Rows are points. Each table stands for the endless flat space through its points: a line for two points, a plane for three, and so on. Write the one point that lies in both, or say that there is none.
In the rows, 100 means zero.

First:
103,102,90,73
103,57,90,108
Second:
111,49,68,79
101,84,98,109
They share: no point

First, 2 rows:
135,89,91,80,85,127,66,124
114,113,103,104,106,118,69,100
Second (2 x 8):
126,79,91,72,98,120,57,128
125,70,89,64,101,118,52,134
They share: 128,97,95,88,92,124,67,116

First, 2 rows:
65,57,86,67,107,115,112,63,82,116,137,106
75,71,104,85,123,121,118,73,88,124,133,104
Second (2 x 12):
71,95,103,98,133,125,106,69,84,105,133,102
74,87,105,98,135,123,114,70,84,114,132,99
They share: no point

First (3 x 20):
101,131,94,99,122,110,122,61,108,80,99,112,114,70,75,88,80,129,119,60
157,94,71,90,124,132,102,102,69,81,92,53,47,83,112,149,63,93,125,89
113,128,85,108,104,128,98,88,87,95,102,91,93,85,78,103,65,105,113,63
Second:
158,116,78,81,165,92,126,78,75,96,105,61,75,108,88,116,45,151,93,78
114,139,96,98,108,139,100,105,92,66,112,100,78,65,123,132,68,88,141,55
151,121,82,83,157,99,123,83,78,91,107,68,75,102,95,119,48,142,100,74
They share: no point

First (2 x 24):
78,74,77,140,92,111,111,113,113,70,92,59,112,141,82,88,91,123,109,63,123,113,86,103
72,71,95,128,77,132,90,116,116,88,92,83,100,117,61,112,70,129,94,81,138,95,74,109
Second:
96,79,83,122,100,155,88,134,119,91,84,71,110,120,95,106,94,124,93,51,126,102,64,95
65,26,55,150,68,124,109,86,115,39,126,119,110,117,64,106,43,111,130,76,140,104,101,112
69,103,107,113,91,128,100,143,116,112,78,47,110,129,68,91,112,148,87,66,114,96,73,119
They share: no point

First:
89,136,120,94,90,97,73,110,130,95,129,117,84,65,111,119,66,104,84,95,124,109,103,106
75,142,119,84,96,88,60,104,130,98,134,109,66,63,116,117,63,104,90,104,128,105,117,113
95,110,95,96,84,96,80,120,114,78,130,117,102,79,100,153,75,108,82,76,112,109,85,85
Second (4 x 24):
85,131,114,80,81,99,70,126,158,92,137,94,86,81,122,134,55,104,105,64,120,130,82,70
90,144,134,84,54,112,81,138,158,104,141,92,74,58,120,130,69,105,95,64,114,132,70,72
95,142,137,92,58,114,89,133,147,109,134,107,81,54,115,121,86,101,86,68,106,124,70,80
85,134,119,82,77,98,82,125,154,105,130,101,88,74,122,121,79,97,104,60,107,125,73,70
They share: no point

First:
50,124,93,134,53,89,80,132,126,102,75,121,132,82,65,130,85,58,119,123,116,44,85,131
70,96,101,154,81,69,76,112,122,82,47,105,132,102,81,166,57,62,139,107,116,64,117,103
52,117,98,149,58,86,77,119,122,87,58,119,134,100,74,156,68,55,137,109,108,45,102,117
Second (2 x 24):
68,98,87,125,77,63,75,142,128,108,74,109,132,76,71,130,76,76,100,132,129,66,92,120
62,88,75,117,75,49,63,160,126,110,74,117,140,86,79,144,60,90,84,134,123,64,94,112
They share: 71,103,93,129,78,70,81,133,129,107,74,105,128,71,67,123,84,69,108,131,132,67,91,124

First:
94,85,138,86,102,115,57,79,80,77,117,111,74,88,107,103,104,80,111,107,123,134,98,117
99,93,134,94,105,123,62,79,84,84,118,116,82,92,100,112,110,75,109,99,118,133,103,120
Second:
97,110,140,110,129,148,97,87,64,118,121,113,104,99,74,107,93,55,132,82,85,111,83,104
101,82,124,78,101,120,41,79,112,66,105,121,104,79,110,139,129,67,96,86,125,147,135,140
102,115,138,118,122,145,95,83,64,117,127,117,90,106,75,105,98,64,125,89,93,114,82,105
They share: 104,101,130,102,108,131,67,79,88,91,119,121,90,96,93,121,116,70,107,91,113,132,108,123

First, 3 rows:
121,106,114,125,136,106,133,103,50,66,99,51,97,88,116,101,137,85,67,113,97,64,122,84
109,138,94,113,124,94,109,103,82,74,95,87,109,80,124,101,125,89,83,105,77,84,126,68
114,147,90,117,123,90,108,107,84,78,92,89,113,82,129,100,116,99,80,100,73,87,129,62
Second (3 x 24):
91,150,87,100,151,98,123,84,44,81,113,88,123,95,136,96,143,87,49,127,80,75,124,71
133,120,117,124,115,104,117,114,98,69,89,64,93,59,106,114,101,93,103,85,80,81,130,83
130,126,78,100,154,110,102,117,77,84,122,64,93,53,118,111,140,72,58,130,59,57,145,50
They share: no point

First:
87,71,98,94,107,114,83,85,114,132,86,103,91,149,124,95,105,133,100,89,71,86,83,89
99,68,78,112,87,132,63,112,97,102,79,62,67,128,118,95,123,112,77,106,91,61,94,116
79,65,82,90,123,102,75,99,128,120,72,85,91,155,120,79,117,147,86,99,87,68,81,79
Second, 3 rows:
99,95,111,93,79,127,73,119,114,140,110,106,56,152,124,92,134,113,67,87,102,73,115,118
83,67,63,137,103,139,89,91,78,92,58,54,56,124,100,92,90,121,115,103,78,81,95,82
118,84,105,91,79,127,57,117,114,131,96,98,77,144,133,98,124,114,76,98,93,74,93,127
They share: no point

First:
110,121,59,131,123,127,136,128,62,89,86,93,85,82,108,119,113,133,124,96,132,85,81,82
87,110,59,124,116,130,124,141,59,72,102,99,82,67,109,100,114,113,108,116,108,85,66,72
117,128,62,135,126,121,140,121,63,94,82,94,90,85,106,124,112,140,129,89,140,85,86,84
66,121,55,141,105,135,118,146,42,69,116,103,87,42,110,83,125,117,100,138,94,101,49,56
Second:
69,93,65,114,144,133,120,130,85,103,127,131,82,79,96,129,81,104,93,79,88,65,86,54
93,114,48,123,143,118,133,138,67,85,97,144,101,104,91,103,81,119,83,111,118,74,94,58
79,113,56,108,140,118,123,133,74,87,97,128,115,83,97,112,115,113,94,103,111,98,68,97
75,102,67,115,135,123,122,127,78,91,117,123,88,74,96,120,91,104,98,87,93,71,78,65
They share: no point

First, 4 rows:
69,68,107,69,124,76,135,99,74,73,108,90,80,116,98,92,101,71,106,109,106,64,143,110
87,86,123,119,154,88,143,84,92,70,160,111,80,114,83,81,61,70,124,127,93,66,128,137
87,66,110,67,122,71,144,105,66,57,117,82,70,130,97,91,84,78,123,128,99,63,138,108
60,88,96,101,114,82,110,91,82,106,111,102,106,103,99,106,121,76,95,79,113,80,136,96
Second, 4 rows:
67,110,100,107,79,77,132,56,97,60,128,117,102,64,109,103,84,71,128,155,83,108,107,61
88,46,102,140,132,69,113,127,76,76,125,81,54,107,93,69,70,83,101,99,95,88,158,138
63,102,112,108,128,116,106,93,21,111,115,81,61,132,88,98,97,64,61,86,117,48,133,104
70,114,109,89,114,91,127,68,67,93,140,111,117,114,102,114,122,65,110,109,121,70,115,74
They share: no point

First, 3 rows:
86,118,70,92,141,54,93,135,145,79,69,109,79,120,93,88,81,113,120,90,84,102,106,111
98,111,89,80,109,74,93,110,114,97,57,104,98,125,56,114,66,92,94,71,63,135,102,133
102,112,88,76,109,82,93,109,107,103,61,99,97,118,51,120,75,87,92,68,62,144,106,139
Second:
85,130,83,97,133,81,73,135,113,91,67,130,75,76,98,83,96,127,104,88,69,121,124,136
70,125,89,51,113,61,71,96,139,60,51,78,112,115,50,112,90,79,133,70,77,88,106,112
96,127,73,73,103,19,87,118,179,88,25,96,106,109,60,78,138,111,161,92,71,102,70,106
150,97,37,121,163,79,147,172,119,154,109,108,40,127,96,108,102,111,83,92,83,192,106,142
They share: 96,118,73,82,133,73,93,127,125,94,73,99,82,109,75,105,93,99,110,80,77,126,112,127

First (5 x 24):
109,105,104,130,127,81,50,75,106,129,112,134,76,68,92,49,122,121,95,97,119,63,107,87
153,160,64,138,150,68,132,93,59,122,132,107,116,81,152,128,133,131,133,65,80,125,119,96
163,122,72,145,167,76,104,51,121,147,89,109,62,95,124,114,120,102,155,74,75,81,137,113
129,96,106,118,151,85,76,38,130,147,72,118,55,93,103,64,113,109,132,89,90,47,137,122
139,138,76,146,154,76,78,83,99,136,126,125,86,65,116,94,119,115,121,75,104,99,107,78
Second:
141,112,98,122,127,81,94,63,90,130,93,120,87,86,108,83,129,126,114,81,88,75,130,113
127,121,48,161,156,66,100,71,103,90,104,122,84,109,150,63,141,122,147,135,100,85,112,102
157,112,114,104,117,93,94,53,82,138,77,128,99,76,90,81,123,134,102,63,82,79,136,117
They share: 133,112,90,131,132,75,94,68,94,126,101,116,81,91,117,84,132,122,120,90,91,73,127,111

First, 4 rows:
129,124,127,96,166,131,95,82,89,125,100,104,137,99,110,103,87,98,87,135,100,115,91,89
79,136,131,78,100,80,82,111,93,132,57,119,154,73,56,53,82,56,143,94,86,144,126,73
130,117,98,89,117,133,89,86,64,99,72,102,117,85,67,107,62,84,135,83,89,106,84,106
134,113,93,88,125,141,83,84,69,97,77,106,115,89,72,108,70,91,129,88,93,103,77,99
Second (5 x 24):
160,138,93,108,128,125,89,47,101,153,105,134,103,101,92,116,65,83,116,114,55,119,76,44
119,115,132,124,98,118,86,77,82,117,87,132,142,65,69,106,70,92,147,90,93,109,67,89
135,127,93,87,138,160,94,60,81,136,97,130,139,93,74,82,118,75,125,114,61,151,63,66
116,117,130,117,107,95,77,95,88,104,75,118,118,77,83,116,44,98,131,88,113,87,93,92
102,126,90,62,171,144,83,109,74,90,62,104,111,117,96,76,117,79,97,109,114,142,105,92
They share: 120,119,107,86,131,127,81,90,83,111,79,112,129,89,78,92,82,87,121,102,95,115,89,85

First:
127,100,106,104,87,85,115,75,108,68,101,112,113,93,119,82,134,122,74,73,108,113,109,115
112,106,121,128,96,91,133,90,111,86,119,115,140,75,125,85,113,104,65,73,93,104,133,115
Second, 5 rows:
72,93,154,96,73,101,89,106,84,93,142,117,119,85,133,51,111,136,53,26,94,112,120,67
131,136,109,122,114,74,139,116,129,97,111,112,159,77,115,74,125,65,55,86,94,90,129,154
129,135,111,127,118,68,132,108,127,88,108,114,153,85,123,77,125,70,52,90,95,92,120,151
71,97,147,75,78,122,116,130,85,128,158,124,127,65,123,31,121,104,60,24,113,94,126,91
144,131,109,138,90,64,126,104,137,74,94,93,167,75,98,98,109,97,58,78,59,113,156,128
They share: no point
